Each row of a before or after table is a point. The points were changed in one or more steps. Then noise was added and the rows were shuffled. The steps act on how far a point lies along the listed directions, d1 being the first. What was done? A step turns or swaps two directions, mirrors them in a line or flattens them onto one, adds a multiple of one to another, or multiplies one. Angles are multiples of 10 degrees, from the lower direction toward the higher: turns from -170 to 170, lines from 10 to 170 but not 90. Use the fewest steps. Two steps may share a direction if one is a turn and the other turns, adds or multiplies; they go together, in the order done. Otherwise the lowest direction goes first.

Directions:
(1): -1.80 -1.73 -0.37
(2): -1.00 +0.56 +2.25
(3): -1.46 +1.75 -1.08
Before (9 x 3):
-0.09 +0.65 +0.51
-0.05 +0.61 -0.05
+0.37 +0.37 -0.21
+0.31 +0.32 +0.00
-0.59 -1.19 -0.26
+0.12 +0.45 -0.31
+0.55 -0.08 +0.29
-0.09 +0.71 +0.19
+0.04 +0.54 -0.13
After (9 x 3):
+0.13 -0.62 -0.36
-0.70 -0.18 +1.16
-0.10 -0.52 -0.53
-0.44 -0.48 +0.74
+1.06 +0.90 -0.35
-0.10 -0.53 +0.01
-0.52 +0.22 -0.16
-0.18 -0.56 +0.29
-0.34 -0.27 -0.21
Steps: turn d1 and d3 by -170 degrees; multiply d2 by 2
